Every row gives one point. Each table stands for the endless flat space through its points: a line for two points, a plane for three, and so on. Write the one point that lies in both, or say that there is none.
In the rows, 128 means zero.

First, 2 rows:
[[160  81 116]
 [156  73 109]]
Second:
[[143  65 150]
 [171  97 114]]
They share: [164  89 123]

First, 4 rows:
[[148 183  69  99 118 141]
 [134 146 112  98  87 103]
 [131 164  94  90  91 119]
 [148 161  89 115 115 137]]
Second, 2 rows:
[[159 145  85  99 105 129]
 [161 129  79  87 103 143]]
They share: no point

First, 5 rows:
[[ 86 171 173 107 159 108 104 143  78]
 [ 99 151 129 114 138 110 146 164  53]
 [100 171 155  71 125 151  98 125  63]
 [ 94 168 166  85 122 168  94 134  93]
 [135  85 111 170 144 207 122 158 133]]
Second:
[[163 139 165 143 136 113 104 152 130]
 [113 184 155 103 126 158  99 132  90]
 [ 93 117 146 132 147 166 117 159 109]]
They share: [103 142 150 122 139 161 110 149 103]

First:
[[160 113 132  86 144 127 121 137 162 126 134  89 122  98]
 [168 141 146  96 140 151 151 143 190 142 148  97 150  84]
 [174  87  97  81 136 113  84 136 112 126 109  69 106 129]
 [169 137 167 109 169 134 179 111 214 150 146 105 151  81]]
Second:
[[189 117 128  81 133 112 112 121 150 134 116  82  91 116]
 [185 121 126  97 133 136  82 129 128 138 110  88 109  88]
 [145 109 136  82 207 100 126  86 160  80 133  93 121  76]
 [192 109 114  84 136 100 117 142 169 146 136  62 106 116]
 [155 101 160  67 155 100 160  77 160 106 102 114  73 146]]
They share: [163 101 132  90 157 112 122 120 158 128 125  87 115 106]

First (2 x 20):
[[153 158  85 117 154  99 179 124 102 150 135 131 126 122 167 167 124 138
  161 110]
 [145 138 105 125 122 127 167 108 122 146 151 167 146 142 163 155 108 166
  129 130]]
Second (5 x 20):
[[173 130 106 125 121 101 167 113 123 161 180 152 188 159 128 148  94 140
  114 118]
 [199 126 105 130 119  90 153 116 129 183 191 157 213 158  92 131 105 119
  104 104]
 [150 173 140 120 120 115 160 125 144 154 124 120 166 187 161 147 119 158
   91  93]
 [168 105  69 161 166 114 172 112 104 142 185 189 129 108 159 154  82 157
  155 129]
 [116 159 114 138 154 137 172 121 124 122 102 148  84 141 221 169 105 194
  143 117]]
They share: no point

First (2 x 24):
[[ 91 116 139 164 139 171 123 147 148 163 141 176 108 144 116  95 147 136
  166  92  91 150 160 149]
 [ 99 108 131 156 171 159 127 147 140 155 157 136 132 172 108 131 143 116
  166  80  95 158 180 149]]
Second:
[[121 117 132 161 148 142 104 118 168 133 135 167 116 148 135 137 141 160
  167 103  59 172 148 151]
 [ 63  94 119 146 163 193 129 175 139 209 181 161  97 168  90  54 178 121
  154  57 133 133 206 139]
 [ 70 102 127 153 157 187 130 168 139 194 167 162 104 160  95  69 165 121
  159  67 122 137 191 142]
 [ 90  95 104 142 176 161  98 137 177 182 169 153  98 155 102  88 174 168
  154  61  99 153 184 132]]
They share: [ 93 114 137 162 147 168 124 147 146 161 145 166 114 151 114 104 146 131
 166  89  92 152 165 149]

First, 3 rows:
[[142 125 101 166 175 164 105 102 130 131 128 164 105 152 179 101 105 139
  192 107 145 111  80 120]
 [154 131 107 166 182 183  99  81 142 128 126 160 118 149 181  93  88 118
  189 122 154 120  83 129]
 [156 123 109 158 179 176 101  84 140 137 116 162 113 142 173  91  91 127
  178 123 163 115  88 124]]
Second:
[[133 113  84 150 177 153 130  85 143 130 113 175  88 125 160  84  86 171
  163 125 136 115 113 107]
 [136  99  51 127 157 169 148  87 200 137 131 205  56 137 138  58  33 182
  138 130 125 111 106  59]
 [133 105  44 140 163 171 159  80 195 133 126 192  65 123 153  66  47 180
  132 145 128 108 113  79]
 [102  79  89 141 201 141 134  61 130 145 117 151  78  85 140  82  85 146
  158 132 151 109  68  99]
 [145 121  63 162 135 160 134  97 129 175  83 118  77  84 215 114 126 119
  124 149 190  52  74 133]]
They share: no point

First:
[[193 137  31 107 112 153 112 142 213 121  52 164 126 173 155 141  77 170
  151 156  37 140  96 178]
 [ 97  58 126  94 118 176 128  49 142 151  58 118 151 154  97 180  82  82
  119 138 105 114  78 149]
 [186 137  61 110 124 150 107 137 183 104  75 156 147 173 157 147  91 156
  133 150  70 124  94 173]
 [132  69 117 120  97 123 123  92 123 108  62 116 220 132  93 189  99 120
   99 145 116 123  46 180]
 [161 136  92  86 180 187 117 114 180 113 111 179  87 188 176 145  85 118
  148 146  88  90 140 124]]
Second (6 x 24):
[[134 107  96  95 116 157 110 110 105  44  86 182 157 159 112 178  72  87
  122 156 165 110 109 155]
 [103  79  73  95 120 107 196  88 105 103 170 164 133 151 173 124 149  74
  125 122  78 109  65 102]
 [111 135  92  29 138 197 126 157 157  96  56 150  93 114 165 131 127 128
  149 116  59 115 153 117]
 [142 101 113 115 136 157  92 110 111  49  74 179 167 167 109 200  53  99
  129 164 181 104  98 175]
 [144  91 105 123 132 105 166  61 143 123 180 116 171 192 148 157 138 121
   78 136 114  64  41 108]
 [165 110 115 107 133 164 149 113  98  87  69 164 154 175 129 143 120 110
  133 157 106  89 125 112]]
They share: no point

First (2 x 24):
[[135 124 138 182  93 152 137 143 117  96 144 163 166 111 177 134  87 174
  178 164 132 187  99 168]
 [183  58 162 128 129 110 113 125 123  90 156 163 154 165 117 188  99 108
  118 116 138 121 141 102]]
Second (5 x 24):
[[142 124 151 159 104  82  70 119 121  69 160 172 165 181 182 170  89 163
  154 111 194 179 128 150]
 [171 101 110 207 125 111 121 132 132  85 102 143 144 136 145 205 105 137
  186 188  91 170 104 113]
 [126 132 118 237  97  81 112 161 141  66 153 153 180 162 168 222 165 175
  234 149 121 134 154  83]
 [153  94 141 171  93 126 127 139 114  86 177 166 177 146 158 173 117 147
  171 128 154 137 138 113]
 [139 136 133 199 125  70  77 133 144  68 111 154 149 170 168 199 105 167
  183 154 130 185 118 137]]
They share: [159  91 150 155 111 131 125 134 120  93 150 163 160 138 147 161  93 141
 148 140 135 154 120 135]

First (5 x 24):
[[170 145 127 135 164 165  79 153 120  73 195 165  90 113  97 183 185 133
  118 134 175  98 117 159]
 [ 94 112 196  97 115 122  98 142 169 104 126 162  88 178 116 126 171 103
  136 136 100 110 159  88]
 [188 158 129 153 150 186  79 157 119  58 210 153 109 120 104 163 164 141
  137 129 194  93  91 149]
 [123 132 181 100 102 131  86 135 191 123 155 164  99 147 101 126 180 111
  137 157 135  79 140 125]
 [169 152 136 136 143 169  73 144 135  83 197 161 100 119  91 165 185 133
  118 138 183  90 108 152]]
Second, 2 rows:
[[126 109 163 124 118 139  70 116 169  63 151 136  99 139  94 135 161 102
  107 129 116  62 155 108]
 [146 154 173 119 123 159 100 166 149 108 176 171 104 159 119 135 171 132
  162 144 166 117 105 123]]
They share: [138 136 169 121 121 151  88 146 157  90 166 157 102 151 109 135 167 120
 140 138 146  95 125 117]

First (5 x 24):
[[139 152 122  79 102 152 114 190 129 144 140 173 155 110  80  80 129 129
  122  95  82 138 151 173]
 [168 113 106 106 105 168 134 182  94 148 100 140 136 114 123  84 130 137
  121  84 103 125 135 146]
 [135 129 172  40 165 114 109 103 100 153 154 185 131 147 132  43  90 110
   91  46 153 163 213 199]
 [139 109 115  68 131 136 104 146 116 149 120 137 134 143 143  88 121 130
  140  88 150 152 151 144]
 [125 142 131  47 122 162 111 163 103 124 154 143 132 124 103  63 138 107
  129  69 141 147 155 150]]
Second (3 x 24):
[[179 130  99 112  98 101 102 146 108 133 133 175 156  93 145 107  72 127
   96 128  98 159 170 144]
 [136 135 139  74 133 103 157 160 103 151 107 162 130 132 121  61 103 153
  126  97 131 144 187 173]
 [181  93  92 111 111 144  69 141 128 163 118 159 158 124 156 121 101 125
  112  99 102 151 136 147]]
They share: [155 109 118  89 127 130 113 151 118 163 108 157 142 136 138  89 109 141
 124  91 120 145 158 163]

First, 6 rows:
[[ 80 213 176 166  86 178 102  87 181 150 174 108 157 148 121 146 146 172
  165  49 166 158 223 127]
 [ 71 181 137 188 118 167 139  47 186 140 124  54 137 121 107 114  65 192
  136  47 142 151 162  90]
 [126 155 130 152  80 138 118 121 167 138  96  64 149  92 109 128  82 140
   83  95 152 166 165 137]
 [108 167 145 158 102 134 125  98 170 117  90  81 150  91 108 145  61 148
   99  99 132 175 141 130]
 [104 176 157 163 105 123 132 118 173 100  70  83 156  81 116 140  34 126
   65 113 132 191 119 143]
 [149  75  53 128  98 141 124  65 149 178  81  64  97  48  59 165 119 196
  128  89  98 154 171 101]]
Second, 2 rows:
[[121 149 129 126  96 162 111  94 152 145 125  83 153 108 120 172  79 160
  129 112 124 145 176 124]
 [101 169 179 176  76 112 101  79 162 105  95 123 158  98  90 172 104 180
  134  67 124 190 146 149]]
They share: no point

First, 5 rows:
[[164 121 148 173 184 114 109 174 170 120 125 176 110 169 195  75 115 148
  108  82 187  96  64 127]
 [137  70 148 164 156 157  77 194 164  58 136 159 161 148 170  74 145 135
  115  75 204  65  32 166]
 [119  98 122 222 132 222 121 184 181 128 116 134 103 142 118 142 119 106
  110 129 155 114 124 132]
 [106 111  92 173 111 179 145 171 172 154  95 112  94 156 116  88 120  68
   88  87 154 126 105 105]
 [116  78  98 104 170  91 118 169 123  98 143 151 162 142 193  53 119 102
  104  50 171  73  29 100]]
Second, 2 rows:
[[140  87  85 183 139 108 113 170 123 148 145 124 102 124 173  94 103 109
   88 100 158 103  88  78]
 [116 117 139 153 199 174 143 170 177 112 121 184 138 166 167 118 109 121
  130  94 152  97  88 126]]
They share: [128 102 112 168 169 141 128 170 150 130 133 154 120 145 170 106 106 115
 109  97 155 100  88 102]

First (5 x 24):
[[141 133 180 109  72  96 161 168  94  74 139 123 174 168  92  75 185 108
  133 157 104  90 175  64]
 [105 147 173  83  98 117 145 173  97 107 149 115 122 183  78  71 140  97
  110 172 126  95 137 105]
 [155 130 109  73  84 119 168 110 148 104 127 128 100 153 127 112 128 134
  142 160 147 114 170 139]
 [115 131 134  56 125 110 173 137 154 110 105 107  65 165 107  99  94 136
  130 191 140 118 151 152]
 [127 103 144 150  79 136 177 137  48  88 161 143 179 157  61  39 158 106
  166 181 140  96 151 118]]
Second, 7 rows:
[[130 126 217  90  79 151 176 134  95  62  81  68 185 168  22  64 185 120
  123 137 146 142 180 156]
 [147 117 122  99  98  90 174 139 131 109 149 149 113 150 119  89 126 114
  142 179 118 100 151 117]
 [156 101 163 116  90 128 178 156 140 138 152 142 160  87  72 109 143  65
  130 161 100 158 125 121]
 [111 112 142  70 109  74 187 157 139 127 128 154 111 167 102  47 124 138
  148 146 141  94 180 155]
 [143 142  88  81 102  51 156 133 146 103 184 193 102 162 170  73 105 154
  147 216 116  37 185 152]
 [109  95 162 109 107  91 187 132 105 103  86 103 101 208  58  68 118 121
  132 127 157  95 164 142]
 [164  67 112 115 134  12 216 136 161 148 172 213 108 138 104  34  95  97
  137 167  99  99 127 206]]
They share: [137 127 143  91  90 111 169 139 119  93 129 123 126 161 102  87 142 123
 140 170 130 105 165 115]

First (5 x 24):
[[135  81 166  93 119 115 156  97  93  81 128  99 108  43 123  91 143 150
  152 143 125 124  69 127]
 [ 84 171 172 134 186 107 128 175 144 120  94 163 179 129 137 126 148  90
  165 185  73 129 130 132]
 [111 199 146 113 195 141 144 141 185 119  92 129 142 153 167 151 173  64
  118 139  61 104 149 151]
 [142  80 153 100 133 108 132 101 108 103 157 104 151  61 138 116 136 149
  142 153 123 135  54  94]
 [121 101 166 107 141 101 146 113 105  93 120 109 128  61 123 101 147 146
  154 157 113 136  89 125]]
Second (5 x 24):
[[111  86 129 121 206 134 218 120 144 127 112 162 164  88 136  92 161  32
  125 154  82  99 140 171]
 [154 126 171 106 164 152 184 138 135 114  92 128 121 111 111 118 176  70
  122 152  91  75 114 156]
 [163 134 184  92 152 166 177 153 125 118 105 123 125 116 123 111 164  85
  130 152  76  95 115 151]
 [108 172 163 122 134 100 118 108 167  56  62 112  93 105 109 160 200 110
  142 148 133  65  84 130]
 [101 166 174  96 131 124 123 150 154  82 112 117 144 103 166 117 156 132
  175 154  67 159 115 116]]
They share: no point

First (5 x 24):
[[119 167  88 133 116 126 123 188 103 108 113 119 176 131 111 134  76 176
   51 159 123 142  77 129]
 [ 75 200 115 116  97 105 159 191 141  76  93  99 192 130 146  87 129 176
   83 108 131 116 108 178]
 [ 46 198 110 145 103  83 173 169  94  76  54  85 162 171 191  67  76 165
   75 119 155  96  82 162]
 [109 150 110 169 107  90 159 148 151 124 143 101 150 163 140 106 132 150
  104  99 139 106  98 169]
 [101 141  98 202 115  83 161 126 104 139 118  93 111 188 156 113  78 148
   93 119 156  94  63 144]]
Second (4 x 24):
[[106 174 108 176  92  80 169 179 163  99 121  79 157 156 126  98 138 179
   95 117 138 106 114 191]
 [ 81 184  77 118 140 102 163 150 137  87 145 140 190 158 170 134  98 145
   99 102 142 111  78 155]
 [ 91 182  85 139 124  97 162 156 144  91 135 123 181 158 152 121 109 159
   95 108 137 111  88 165]
 [101 179  99 166 102  77 175 182 167  90 131  86 165 158 136 109 134 174
   99 117 143 105 113 192]]
They share: [ 96 168 110 154 104  96 159 161 141 109 121  99 159 152 142 102 124 161
  95 105 138 108  96 169]

First, 5 rows:
[[139  93 130 169  72 136 122  88 160 203 115 115 174 129  60 101 120  94
   71 199 122 153 158  41]
 [102  65 164 179 163 183 108  54 176 149  87 170 115 140 103  93 120 111
  153 179 110 101 124  93]
 [ 87  66 108 165 118 171  78 105 140 174 142 166 123 158 133 130 154  50
   94 174  76 120 186  35]
 [129 133 178 142 135 134 151 100 160 128  52  87 139  78  87 144 143 133
   57 137 112 138 146  62]
 [117 103 147 155 125 158 112  90 155 152  86 127 132 113 110 132 138  93
   72 156 101 123 160  47]]
Second, 4 rows:
[[140  70 139 152 172 129 155  80 118  94 121 116 141 149 104 125 164 105
   94 163 140  94 136 118]
 [ 77 142 161 117 190 151  94 122 173 155  65 100 103  70  57 159 170 141
  115 121  89 137 160  73]
 [111  50 177 191 128 133 192  96 141 101 111 142 143 158 129 109 148 113
  111 181 101 133 132  99]
 [139 104 123 117 208 128 113  89 123 106 109  94 130 121  70 148 171 117
   96 134 148  85 144 113]]
They share: [ 94  96 169 154 159 142 143 109 157 128  88 121 123 114  93 134 159 127
 113 151  95 135 146  86]

First:
[[135 138  95 142 142  70 113 142 113 153 170  95  80 122 110 126  45 122
  138 113 130 170 160 105]
 [153  79 166 106 108 163  86 114 138 158 144 133 111 110 115 206 105 177
   88 137 115 168 154 184]
 [128  81 109 103  99  74 127 181  79 155 198  86  52 140  70 154  93 107
  170 152  98 169 124 159]
 [127 119 174 118 132 125  92  92 106 128 114 117 147 132 167 158  91 151
  100 119 145 158 152 114]
 [123 110 189 116 126 112  91 118  71 109 118  91 138 144 138 148 125 116
  124 135 114 170 138 129]
 [133 118  99 125 128  64 132 170  90 147 188  62  59 122  64 131  76  97
  165 135  94 176 152 136]
 [158  88 183 123 118 179  56  97 148 154 121 156 132 112 141 207 103 191
   61 127 126 172 158 177]]
Second, 6 rows:
[[155 111 129 122 112 150 164 117 133 146 185 131  73 164 122 152 102 208
  127 116 174 135 151 151]
 [111 163 143  72 136 129 101 124 137 175 148 132 113 126 179 160  81 179
   71 147 123 129 185 152]
 [ 94  95 186 101 129 108  50 132  87 165 125 135 116 140 132 160  71 145
  101 158  98 175 154 163]
 [161  80 134 103 100 128 163 134 130 150 200 110  58 182 119 149 123 193
  136 127 180 118 138 156]
 [ 99 147 132 107 128 142 112 102 100 135 107 108 146  96 162 174  83 159
   86 123 115 159 167 117]
 [143  59 140  60  85 109 124 138 105 120 155  51  87 156 157 151 175 148
  113 121 166 111 131 117]]
They share: [112  89 151 103 114 111 110 129  93 151 143 103 110 140 129 167  92 147
 117 145 124 149 142 145]

First, 7 rows:
[[ 66 142 174 150 219 150 143 116 126 195 138 132 179 127 143  21 103 119
   77 167 107  59 152 124]
 [ 82 156  85 112 143 110  81 181 127 175 170 155 156 112 124  97  91  91
   99 150 173 140  72 176]
 [ 42 157 116 147 169 144  67 144 145 172 190 158 171 124 126  91  65  97
   82 147 106 112  80 122]
 [139 167 120  79 164 139 158 195  83 154 118  80 142 121  68 117 144 152
   97 160 221 105 121 211]
 [109 127 124 111 152 115 156 165 169 240 164 108 184  83 102  97 100 104
   91 158 139 119  87 155]
 [159 163  72  51  97  84 108 187 134 147 159  40 114  51  71 121 141 147
  129 222 245 101  73 226]
 [105 168 103  97 156 125 103 177 101 146 146 114 140 116 103  95 118 127
  101 168 198 108 101 191]]
Second (5 x 24):
[[118 216 124  36 182  95 147 144 168 232 112 136 160 118  89  71  67 133
  130 148 208 107 100 159]
 [101 202 108  50 197 113 119 135 166 205 117 126 137  97  69  96  86 125
  145 157 205 106 119 170]
 [152 126 134 148 139 150 130 229 103 158 177 103 194 119 145 111 110 128
   19 145 128 109  40 158]
 [151 170  89 104 202 130 100 190 159 198 119 137 143  72  93 140  95  92
   96 143 184 118  96 182]
 [119 132 141 114 163 143 121 195 126 134 166  96 169  97 125  88 116 145
   67 158 128 104  54 153]]
They share: [105 162 118 101 165 141 117 167 125 170 157 103 158 113  93 109 107 131
  92 159 169 103  94 167]

First (4 x 24):
[[136  93 112 108  91  71 197 152 103  67  45 124 180 150 174  98  97 205
  102 171 123 113  42 116]
 [100 105 131  94 137  69 176 193 135 114  80 151 178 169 164 109  85 167
  131 161 118 114  81 104]
 [ 79 104 149  97 179 113 103 145 175 139 143  99 148 159 136  82  87  99
  173 166 154  62 122 137]
 [122 114 153  90  98  62 209 181  85 115  53 137 150 140 183 124 101 208
   93 179 109 105  66 128]]
Second, 4 rows:
[[ 80  96 127  83 160  57 154 176 140 101 101 123 143 197 172 102  99 189
  155 182 152  75  72 127]
 [ 91 104 136  91 158  65 157 166 147  98  95 121 148 182 171  96  94 175
  141 183 136  78  85 124]
 [125 109 157 114 141  96 144 146 147 107  78 109 178 140 166  81  90 134
  113 165 102  90 105 105]
 [102 104 145  94 155  73 152 165 146 105  87 112 157 173 174  90  90 166
  132 179 128  82  88 116]]
They share: no point

First:
[[138 115 154 158 158 197 105  87 142  99 154  99  70 129  91 100 122 101
  180 168 139 102 191 107]
 [126 137 173 189 156 195 111 112 132  96 147 104  78 128 122  98 124 116
  181 183 142 120 203 108]
 [124 149 200 200 156 175 111 119 116 109 132 105  96 139 137 104 108 137
  180 178 161 126 195  95]
 [155  90 152 126 167 156  82  56 127 133 160  87  99 137  49  92  93  90
  165 124 165 100 141 102]]
Second:
[[160 125 148 133 175 217  91  52 161 144 131 154  93 112  64  78 142  53
  160 144 157 108 179 133]
 [157  99 162 128 131 157  84  98 151 157  77 118 104 154 105  57  75 132
  143 125 102 100 165 120]
 [173  90 178 165 141 164  85  66 120 144 168 110 112 121 157 123  96 101
  162 127 121  86 188 102]
 [ 99 117 137 129 145 125 117  97 141 115  71 112 106 159  85  32  60 172
  121 148 149 120 117 138]
 [184  65 163 186 125 172  90  63 129 131 235 115  68 105 134 169 115  90
  181 157  97  95 167 132]
 [130 116 112 157 159 192 119  29 142  98 217 141  71  77  89 126 124  90
  152 185 156 111 123 160]
 [122  95 149 178 145 120 108  87  99 101 195  81  98 131 122 115  79 154
  151 157 141 123 123 126]]
They share: no point

First, 6 rows:
[[136 125 125 131 146 101  67  82 108 108 164  87 113 183  90 158 102 143
   88  69 123  72  12 168]
 [143 134 139 149 164 101  70  72  64  66 228  93 128 180  84 141 163 129
   90  85 148 146  49 136]
 [ 87 129 153 143 203 154 119  66 109 130 158  69 173 175 144 153 123 120
   76  76 175 154  49 191]
 [150 104  97 119 207 105 109 101  80  60 204  97 153 206  87 113 137 137
  109 114 168 127  71 150]
 [247 190 202 181 117 116 188 109  86  52 122 150  45 132  93 121  50 189
  137 186 103  77 177 125]
 [163 202 236 199 115 129 125  64  89 106 148 106  82 116 120 182 101 160
   94 106 119 134 102 138]]
Second (4 x 24):
[[179 138 152 140 182 111 113  68  82  81 150  77 130 166 117 133  80 158
  131 133 154 118 102 187]
 [151 100 155 161 143 140 151 109  86 100 180 121 105 190  98 135 126 171
   91 154 128  83 110 148]
 [174 160 179 157 162 108 104  77 115  93 165  74 141 144 127 168  49 133
  110 116 128 115  93 137]
 [142 144 175 185 118 128 148 145 119  93 185 142 105 168  83 176 101 137
   62 108 112  71  85  69]]
They share: no point
